Each row is a point. The points of each table are mixes of a few directions, plus a little noise. How many directions does each table use, and how many do they share? Where both have some left over, give the other angles between the two spaces (their principal angles), to ten degrees, smallest first.

First, 4 rows:
[[-68  19  21]
 [ 52 -15 -16]
 [ 41 -11 -13]
 [-25   7   8]]
Second (6 x 3):
[[ 16  -5  -5]
 [ 95 -27 -29]
 [ -4   1   1]
 [-22   6   7]
 [-65  18  20]
 [-21   6   6]]
Directions: first 1, second 1, shared 1

First:
[[  9 -15   3  27  -5  19  11 -32]
 [ 25 -26 -15 -11 -19   3  38  -6]
 [  6  24  -6 -23   4 -29   9  21]
 [-10 -95  14  18  -5  66  -4 -30]
 [ 12  27  -4 -10   4 -27  17   6]
 [-29  57  -5   4   1 -11 -56  33]
 [ 15   7 -12  -6 -10 -10  20   0]
 [-27  21  25   3  32 -10 -35   9]]
Second, 10 rows:
[[  0   6   2  -2   8  -5   0  -8]
 [-15  12  16  17  26   4 -25 -28]
 [-13 -53 -42  -9 -42  69 -47 -17]
 [ 14 -11  -4  -1 -32  -7  34  54]
 [ -5  14  21  17  14 -12   4   7]
 [ 20   8   1 -11 -11 -29  43  38]
 [  9   3  12  10 -16 -17  33  49]
 [-10  30  12  -5  54 -14 -28 -69]
 [ -9 -10 -19 -13   8  24 -35 -48]
 [  9   2   0  -4  -8 -13  21  22]]
Directions: first 4, second 3, shared 2; angles 80

First, 8 rows:
[[-35  13  10 -10  20 -10 -27  42 -18  23   1   3]
 [-15 -24 -21  -3 -14  13 -26 -21 -11  13  16   6]
 [ -2 -22 -18  33   9 -17 -39 -40  20   2   7  13]
 [ 35   8   8 -17 -25  19  62  -6   1 -24 -10 -17]
 [ 59  45  27 -31 -22  88  95  88  11 -48  -4   6]
 [ 11  -5  -2  28  13 -27 -11 -30  24  -8  -6   3]
 [-27  -5   0  -2   9 -29 -23 -10 -15  20  -2  -8]
 [-27 -11  -4   4  10 -37 -30 -22 -12  21  -1  -7]]
Second (9 x 12):
[[ 22   9  -6   8  -1  70  -3  56  23 -20  18  36]
 [  0  25  20 -36 -10  22  41  48 -24  -1  -6 -13]
 [-11   4   3 -13  -2   5   0  16 -14   8   2  -3]
 [ -1 -50 -40  34 -11 -15 -49 -89  18   5  16  11]
 [-13   0   5  14  19 -45 -19 -18   3  10 -10  -7]
 [-21  -7   6  10  16 -75 -15 -50  -8  18 -17 -24]
 [  8   0  -5 -36 -34  59  33  24 -22  -5  12  -3]
 [ 44   6  10   9 -11 -19  55 -40  22 -30 -20 -20]
 [-28  15   8  10  34  -3 -45  53   2  16   4  22]]
Directions: first 4, second 4, shared 4

First:
[[-28   8  36 -20  31 -26 -46  16 -22 -62   8  11 -21  53  33 -19  -6 -31
   38   9]
 [ 13   1  -2  43 -28 -18 -12 -38   1 -14 -16 -24  -3 -12  12  -6  15  11
  -14  -1]
 [ -3 -17   1  22  -5  -5   0 -25  14 -20 -11 -11   9  -8  10   2  29   4
   -3   5]
 [  9  15 -11 -13 -14   1  29  11  -5  16   1   5   6 -20 -12  39   5  23
   -1 -14]
 [  9  10  35  43 -55 -35 -74  27 -46  18   2   6 -33  29  47 -36 -84   5
  -15 -15]
 [-15 -36 -11 -27  26  35  45  15  33  16   4  19  32 -19 -19  27  30   4
    1   5]
 [  6   5   2  -3   2 -10  18  11  -4   8   5  -7  -1  -3 -19  25  22  21
    1  -4]
 [ 10  24 -60 -42   7  64  38 -25  24  39  -6  16  17 -39 -24 -19 -40 -36
  -13  -2]
 [ -1 -10  11  -4  36  -6   3   8   6   0  13 -16  -9  20 -28 -12  28  -2
    5  15]]
Second (8 x 20):
[[ -1  -2   3   2  -3  -1  -6   3  -3   0   0   2  -1   4   6  -4  -7  -2
    0  -1]
 [ 14  15 -29 -17  23  10  55 -25  19   2   0 -23  10 -26 -48  30  59  13
    2   5]
 [ -6  -7  13   7 -10  -4 -24  11  -8  -1   0  10  -4  11  21 -13 -25  -6
   -1  -2]
 [ 16  18 -35 -20  27  12  66 -30  23   2   0 -28  11 -30 -57  36  70  16
    2   6]
 [-22 -24  47  28 -36 -16 -89  41 -32  -3   0  37 -15  41  78 -48 -95 -20
   -3  -8]
 [  4   4  -9  -5   7   3  17  -8   6   1   0  -7   3  -8 -15   9  18   4
    0   2]
 [-11 -13  24  14 -19  -8 -46  21 -16  -1   0  19  -8  21  40 -25 -50 -10
   -1  -4]
 [  7   7 -15  -9  11   5  28 -13  10   1   0 -12   5 -13 -25  16  30   6
    1   3]]
Directions: first 6, second 1, shared 1
